Each row of a before or after table is a point. The points were changed in one or more steps. Then noise was added and the rows were shuffled. The steps act on how far a point lies along the listed directions, d1 being the first. Write out the steps. A step turns or swaps two directions, mirrors them in a line or flattens them onto one, adds a multiple of one to another, or multiplies one. Angles are multiples of 10 degrees, from the lower direction toward the higher: turns from -170 to 170, lines from 10 to 170 but not 90. Use the fewest steps. Two steps may share a direction if one is a turn and the other turns, adds or multiplies; they go together, in the order done. Otherwise the lowest direction goes first.

Directions:
(1): [-5.8, 2.3, -3.4]
(2): [2.5, -2.8, -6.1]
(3): [-3.3, -6.2, 1.5]
Before (14 x 3):
[[-5.1, 0.0, 5.7],
[-2.6, 4.3, 3.3],
[-5.3, 3.0, 4.8],
[2.1, 3.4, -1.3],
[5.3, 2.2, 1.6],
[3.1, 1.6, 4.3],
[3.2, -2.0, 1.4],
[-0.2, 1.5, -1.1],
[5.1, 1.5, 0.5],
[-1.1, -3.2, 0.5],
[1.7, 2.4, 5.3],
[-15.5, -7.4, 4.6],
[3.0, -2.0, 1.9],
[-0.7, -3.3, 6.0]]
After (14 x 3):
[[2.2, 0.0, -2.5],
[1.8, -0.3, 5.2],
[-1.3, 0.6, 1.0],
[-4.1, -4.3, 0.3],
[1.4, -4.2, 3.4],
[-1.4, -4.7, -17.2],
[-4.0, -5.7, -2.6],
[3.6, -5.5, -2.8],
[0.4, -5.7, 2.5],
[-1.7, 0.8, 3.5],
[3.6, -1.2, 1.0],
[-1.5, -6.1, -4.4],
[4.0, -0.6, 1.6],
[1.7, -1.4, 5.5]]
Steps: turn d2 and d3 by -110 degrees

Directions:
(1): [-0.7, 2.4, -4.5, -4.8, 4.7, -2.3, 3.4, -5.2, 6.1]
(2): [-4.6, 1.5, 6.1, -1.9, 1.2, 6.5, 4.2, 3.3, 3.9]
(3): [-6.9, -0.3, 4.1, -2.5, -3.3, -6.2, 2.4, -3.6, -3.8]
Before (10 x 9):
[[-0.3, -1.6, -1.5, 2.6, -0.7, -2.1, -1.7, 0.0, -1.8],
[5.5, -1.6, -8.1, 1.3, -0.3, -6.8, -3.1, -4.4, -5.4],
[1.9, -0.7, 4.5, 1.7, -1.1, 11.4, -1.8, 4.3, -0.7],
[3.5, 0.6, 0.0, 1.0, 4.2, 8.6, 0.9, 4.6, 4.0],
[-0.6, 0.2, 1.9, 2.5, -1.2, 6.6, -0.4, 5.6, 1.6],
[-0.8, -0.5, 3.6, 0.5, -1.8, 4.3, 0.5, 5.2, 0.1],
[5.0, 1.8, -7.5, 2.8, -2.8, -7.9, -4.4, -9.2, -6.0],
[-2.7, 1.4, 0.2, -3.5, -1.2, 1.2, 0.9, -0.2, 1.3],
[0.4, 0.2, -3.0, 0.1, -1.0, -2.1, 0.9, -0.1, -0.3],
[-2.8, 0.1, 3.5, -1.0, 3.5, 1.4, 2.7, 1.5, 1.9]]
After (10 x 9):
[[-2.2, 1.5, 0.5, -3.3, -0.6, 3.1, 1.0, 1.3, 2.4],
[-3.3, -0.1, 6.0, -1.0, -2.0, 4.9, 2.4, 5.3, 0.5],
[-3.5, 1.4, 4.6, -2.2, 2.8, 5.6, 4.5, 2.2, 3.0],
[8.9, -2.5, -12.3, 2.4, -1.2, -11.2, -6.0, -6.5, -8.2],
[10.1, 0.6, -13.0, 4.9, -3.4, -11.4, -8.5, -10.8, -8.6],
[1.5, 0.0, -4.0, 0.6, -1.1, -2.7, 0.3, -0.5, -0.7],
[0.7, -1.9, -2.7, 2.9, -0.9, -3.1, -2.5, -0.5, -2.5],
[-4.1, -0.2, 8.9, -1.2, -2.2, 9.5, 1.7, 2.6, -1.1],
[-3.8, 0.5, 5.0, -1.2, 4.1, 3.8, 3.7, 2.8, 3.3],
[-4.9, 0.7, 5.1, 0.5, -2.0, 5.7, 2.2, 4.6, 1.6]]
Steps: flatten d1 and d3 onto the line at 170 degrees; multiply d2 by 1.6

Directions:
(1): [1.3, 4.4, 6.2, -1.4, 3.7, -7.2, 6.2, -4.1, 1.8, 5.6, -1.9, -1.4, 1.8, 3.5]
(2): [-0.1, 0.2, -1.1, 5.0, 1.2, 1.6, 0.3, 3.0, 11.5, 4.5, 2.0, 6.0, -2.4, 0.3]
Before (14 x 14):
[[-2.0, -5.7, -5.2, 8.3, -1.0, 4.6, -5.2, 7.8, 9.1, 1.1, 7.0, 6.7, -4.2, -2.6],
[-0.9, 1.4, 0.6, 1.4, 2.4, -2.3, 2.5, -2.0, 5.1, 4.4, -0.7, 1.9, -0.9, 0.7],
[1.0, 1.0, 5.0, -7.2, -0.5, -5.1, 4.2, -6.8, -14.2, -4.8, -6.7, -7.7, 3.8, 2.0],
[-1.2, 2.8, 6.0, -1.6, 0.1, -6.3, 0.0, -5.4, -8.8, -2.3, 0.1, -7.0, 1.0, -1.1],
[0.2, 1.3, -1.3, -1.3, 0.3, -2.2, 0.3, -2.0, -2.4, -1.9, -0.5, -3.8, -1.0, 1.4],
[-1.5, -4.4, -4.9, 7.5, -2.1, 13.7, -5.5, 9.6, 10.3, -3.8, 4.8, 8.2, -5.0, -3.8],
[-0.3, 4.5, 5.0, -5.0, 2.4, -6.1, 2.1, -3.2, -12.3, -0.7, -0.7, -6.9, 0.6, 4.6],
[-2.0, -0.8, -3.4, -0.8, -3.2, 0.9, -1.4, 2.2, 0.4, -1.1, -0.5, 0.3, 0.4, -0.4],
[-0.6, 0.1, -0.1, 2.0, 1.8, 1.7, 2.9, 0.7, 6.3, 4.6, 2.7, 4.3, -2.5, 1.4],
[0.2, 4.9, 6.2, -2.2, 2.3, -8.4, 5.2, -7.2, -4.2, 1.1, -2.4, -5.4, 3.2, 4.2],
[-0.4, 3.2, 3.2, 4.2, 1.4, -2.4, 2.1, 0.3, 7.2, 3.1, -1.5, 1.9, -0.7, 2.6],
[-2.4, -2.6, -0.7, 5.5, 0.9, 2.0, -2.0, 4.3, 7.7, 1.8, 1.2, 4.2, -2.5, -0.3],
[0.6, 0.4, -0.3, -1.3, 2.5, -3.8, 2.4, -3.9, 3.5, 3.0, -0.5, 0.5, 2.1, -0.8],
[0.7, -0.6, 3.2, -4.0, 0.0, -1.4, -0.2, -2.4, -14.3, -6.9, -3.8, -6.2, 4.9, 1.5]]
After (14 x 14):
[[-1.3, 0.3, -1.1, 2.3, 1.1, 0.2, -0.2, -1.0, 4.7, 2.9, 0.0, 2.5, -1.5, -0.3],
[-0.9, 1.4, 0.7, -3.3, 0.0, -0.2, -2.4, 0.0, -12.2, -4.2, 0.7, -4.7, -0.8, 2.2],
[-0.9, 0.1, 0.2, -0.1, -1.0, -1.1, -1.1, -2.1, -3.6, -3.7, 0.0, -3.2, 1.1, 0.7],
[-0.5, 1.8, 1.3, 4.9, 0.5, 0.0, 0.2, 1.6, 7.1, 1.6, -0.4, 2.9, -1.9, 1.3],
[0.8, -1.8, 2.0, -3.8, -1.1, 0.7, -1.6, -1.4, -14.0, -8.0, -3.1, -5.6, 4.2, 1.0],
[-0.5, -1.4, 1.1, 6.3, 2.2, -2.7, 0.4, 3.7, 9.1, 5.9, 5.1, 4.7, -2.4, 0.5],
[-1.9, -1.3, 1.5, 4.5, 1.9, -0.9, -0.3, 2.7, 7.6, 3.4, 0.2, 3.1, -1.8, 0.8],
[0.4, 2.1, 3.3, 4.5, 2.3, 4.1, 3.1, 3.8, 9.9, 2.5, 1.3, 4.9, -1.9, 0.8],
[0.2, 0.3, -2.2, -0.6, -0.4, -1.2, -0.5, -1.3, -2.3, -2.6, -0.2, -3.3, -1.1, 1.2],
[-1.6, 0.8, -1.8, -1.0, -2.5, -1.5, 0.4, 1.4, 0.6, 0.2, -1.2, -0.6, 1.1, 1.0],
[-0.1, -2.1, 0.2, -5.9, -3.0, 0.2, -0.3, -3.6, -13.8, -8.1, -5.1, -6.3, 2.0, -0.4],
[-0.8, -0.3, -0.1, 2.2, 1.5, 2.2, 3.1, 0.8, 6.4, 4.2, 2.7, 4.4, -2.5, 1.1],
[-0.3, -0.9, -2.7, -0.3, 1.2, -0.9, -0.2, -2.1, 3.5, 1.3, -0.1, 1.4, 1.2, -1.4],
[-1.8, 0.4, 2.4, -0.6, -1.6, -2.3, -3.4, -2.8, -8.6, -5.1, 1.3, -6.1, -0.2, -3.0]]
Steps: flatten d1 and d2 onto the line at 80 degrees

Directions:
(1): [2.2, 3.6, 7.0, -1.8, -5.1, 4.5, -0.9, 2.2, -0.5, 3.8, -5.0, 3.8, -4.7, -1.7, 1.2, -4.5, 2.0, 1.6, 6.7, 0.7, 5.2, 4.3, 1.9, 6.4, 8.7, 4.1, 1.8, -3.3, -2.6, -6.9, -3.7, 2.5]
(2): [-2.0, 1.2, -2.7, 2.7, -7.4, -5.7, -1.8, -9.1, 0.7, 0.6, -8.2, 10.5, 2.7, -2.7, -4.0, 3.2, 7.5, 2.4, -1.9, 0.5, 3.1, 3.2, -2.1, -2.2, -3.1, 0.2, 2.4, 1.3, 4.1, 1.1, -0.4, -0.5]
(3): [-2.4, 2.9, 3.5, -3.4, 0.7, -2.3, -8.4, -0.7, -2.5, -3.3, 6.3, 5.0, -8.1, -2.7, -4.8, 4.2, -4.0, -0.1, -2.9, 1.4, -4.1, 6.3, 2.5, -1.2, 4.3, 6.8, -3.7, -1.5, 0.4, 4.7, 5.7, -2.7]
(4): [-7.7, 6.2, 4.0, -3.0, 3.4, 2.4, 5.6, -3.8, 2.3, -0.4, -7.8, -3.7, -5.5, -8.4, -1.0, 0.3, -0.5, 1.7, -5.8, 2.7, -6.7, -2.9, 2.4, -0.8, 2.2, -4.9, 2.6, 4.2, -2.8, 0.7, -1.7, 2.3]
(5): [-8.1, -6.9, -2.8, -5.0, -6.5, 9.2, -0.9, -0.6, -3.6, -0.9, 2.6, 0.0, 0.4, 0.9, -0.1, 2.0, 1.4, 7.4, 0.9, -2.0, -1.6, -0.9, -4.4, -4.7, 5.4, -6.6, -1.6, -4.3, 2.8, -3.5, 4.4, 2.0]
(6): [1.1, 4.3, 3.7, -4.7, 0.5, 5.7, -3.9, -6.3, 0.3, 5.0, -2.0, 0.1, 8.7, -3.4, -1.8, -5.7, -9.2, -5.4, -2.0, -4.0, 5.1, -1.9, 0.8, -5.0, -1.8, 1.6, -2.7, 0.4, 3.6, -1.3, 4.9, 2.2]
Before (9 x 32):
[[0.2, 2.6, 6.5, -4.9, 3.6, 5.2, -7.1, -8.1, 0.6, 4.9, 0.3, 0.0, 7.9, -4.8, -5.2, -5.6, -10.3, -6.1, -3.7, -5.3, 4.3, -0.3, 1.1, -6.0, -0.5, 4.4, -4.0, 0.2, 3.6, 1.8, 9.5, -0.1],
[-5.6, 3.7, 3.3, -5.1, 0.6, 4.5, 2.0, -8.1, -0.3, 0.3, -5.4, -2.9, 2.6, -5.3, -2.0, -2.5, -7.2, -2.3, -6.3, -3.1, -2.0, -4.9, -1.6, -5.8, -0.4, -4.1, 1.6, 3.1, 3.9, 0.7, 1.4, 2.4],
[3.3, 0.5, 3.5, -2.6, -5.6, 6.5, 0.8, 10.3, -0.9, 0.3, -2.5, 1.7, -6.2, -1.7, 1.4, -3.1, 5.9, 5.7, 9.6, -2.2, 3.6, 4.7, 1.5, 8.4, 8.4, 0.5, 2.0, -5.5, -6.0, -7.9, -7.6, 3.6],
[-2.0, 0.4, 1.7, -2.2, 0.4, 6.4, -0.3, 3.5, -1.9, 0.0, 3.1, -4.4, -1.1, 1.3, 4.7, -0.9, -2.3, 1.1, 2.0, -4.7, -0.8, 0.7, 1.7, -2.9, 0.3, 0.2, -3.5, -2.7, -0.5, -1.0, 2.1, 1.2],
[-6.5, 2.0, 1.8, -4.3, -0.2, -2.1, -1.2, -3.3, -0.3, -3.3, -0.6, -2.1, -5.5, -3.2, -2.4, 2.8, -3.4, 1.0, -6.1, 4.1, -7.9, -2.0, 3.2, -3.1, -0.5, -0.5, -0.8, 0.5, 0.4, 3.1, 1.4, 1.6],
[-7.5, 1.2, -2.1, -1.2, 0.3, -4.0, 5.0, -5.0, 2.9, -1.1, -4.7, -2.9, 0.7, -3.3, 0.4, 4.2, 4.0, 2.6, -1.7, 3.5, -6.9, -0.5, -1.8, -4.9, -1.3, -3.9, 0.1, 3.1, 0.4, 2.9, 0.8, 0.0],
[2.3, -0.4, -1.8, 1.2, -0.4, -3.8, -1.4, -0.7, 1.6, 2.2, 1.7, 2.5, 6.0, -0.9, 0.1, 1.3, -1.0, -3.6, -2.9, 0.1, 5.7, -2.1, 1.2, -3.9, -5.4, 0.5, 0.0, 1.1, 2.4, 3.3, 1.0, -0.3],
[-3.5, 4.0, -1.9, 0.9, 5.0, -4.2, 10.6, -2.7, 3.1, -0.7, -9.5, -4.6, -5.8, -6.8, -1.3, 0.8, 4.1, 0.8, -7.1, 5.4, -6.1, -4.4, -1.5, 0.2, -3.4, -6.6, 5.9, 7.2, -6.3, 3.5, -6.6, 1.6],
[-3.5, 0.9, -2.1, -2.5, 5.8, 1.6, -1.2, 0.5, -1.7, -2.6, 5.0, -4.6, -3.4, -2.2, -0.5, 2.0, -3.7, -0.8, -4.7, 0.9, -7.1, 1.1, 1.1, -2.0, 0.6, -1.8, 0.6, 1.1, -2.5, 6.3, 0.7, -1.4]]
After (9 x 32):
[[8.0, -6.5, -0.5, -3.5, -0.8, 9.3, 0.6, 10.2, -3.5, 3.9, 7.6, -6.2, 2.1, 6.9, 4.4, -7.8, -4.4, -1.4, 8.5, -2.5, 7.1, -1.6, -4.4, 2.8, 4.7, 0.3, -1.4, -5.3, -4.3, -6.7, -1.1, 2.6],
[6.9, -0.1, -3.4, 4.3, -5.4, -5.6, -6.1, -1.0, -1.6, 1.7, -0.5, 9.6, 1.7, 3.0, -0.8, 0.0, 6.0, -1.4, 4.6, 0.0, 6.8, 8.6, -1.1, 3.9, -0.7, 6.7, 3.0, -2.4, 0.2, 1.9, -4.2, -2.6],
[1.1, -0.1, 5.0, -4.7, 3.2, 4.0, 1.4, 8.7, 0.2, 1.1, 6.3, -8.8, -3.4, 2.8, 5.6, -2.7, -4.1, -0.8, 8.3, 1.6, -2.6, 1.9, 1.2, 2.5, 8.0, 3.4, -3.6, -3.5, -4.1, -3.1, 0.6, 0.7],
[-0.4, 0.3, -3.9, 4.1, -7.7, -6.5, -5.7, -5.6, -1.5, -1.1, -2.1, 11.1, 1.9, 1.3, -0.9, 5.3, 7.5, 2.2, 0.3, -3.9, 3.7, 7.2, -0.9, -4.6, -6.2, 4.8, -1.7, -1.5, 4.9, 3.4, 2.2, -2.4],
[0.1, 1.8, -3.9, -5.0, -2.8, 2.2, -7.9, -8.6, -0.3, 0.7, -0.7, 5.9, 13.2, -5.7, -7.4, -0.3, -5.7, -2.7, -5.7, -8.3, 4.1, 0.0, -1.5, -10.6, -9.1, -0.8, -4.3, 0.1, 6.6, 3.3, 6.6, 1.3],
[6.7, -0.7, 2.0, 0.9, -1.2, -5.3, -3.6, 5.1, -0.7, -0.8, 4.3, -0.9, -2.6, 5.4, 1.8, -1.7, -2.3, -3.2, 3.6, 2.8, 1.3, 1.0, 3.6, 4.5, -1.0, 7.1, -1.2, -3.0, -1.2, -0.3, -2.8, 0.2],
[-0.1, -6.7, -5.1, 8.4, 6.1, -11.5, 3.8, 3.1, 2.3, -5.9, 3.5, -2.5, -4.9, 3.4, -1.1, 6.7, 9.0, 2.2, -2.8, 2.9, -6.8, 0.3, -1.2, 2.4, -4.7, -0.9, 2.6, 2.9, -2.9, 7.9, -1.8, -5.8],
[2.0, -7.2, -2.8, 2.0, 1.0, -3.6, 0.0, 7.9, -3.6, -6.4, 10.4, -3.5, -5.8, 7.9, 2.2, 3.3, -0.2, 0.8, 2.4, -0.8, -3.8, 0.3, -3.0, 2.3, 1.7, 0.8, 0.5, -2.3, 0.2, 2.5, -1.9, -3.2],
[-3.5, -0.4, 1.4, -0.9, 2.1, 1.3, 6.5, 6.4, 1.9, 0.0, -0.1, -5.1, -5.3, -3.1, 3.8, 1.8, 2.0, 2.1, -1.6, 4.0, -1.8, -4.0, 2.7, 1.3, 2.8, -5.1, 3.1, 0.9, -4.3, 0.1, -4.1, 1.8]]
Steps: turn d1 and d6 by 140 degrees; multiply d2 by 2.5; turn d2 and d4 by 150 degrees; turn d3 and d5 by -80 degrees
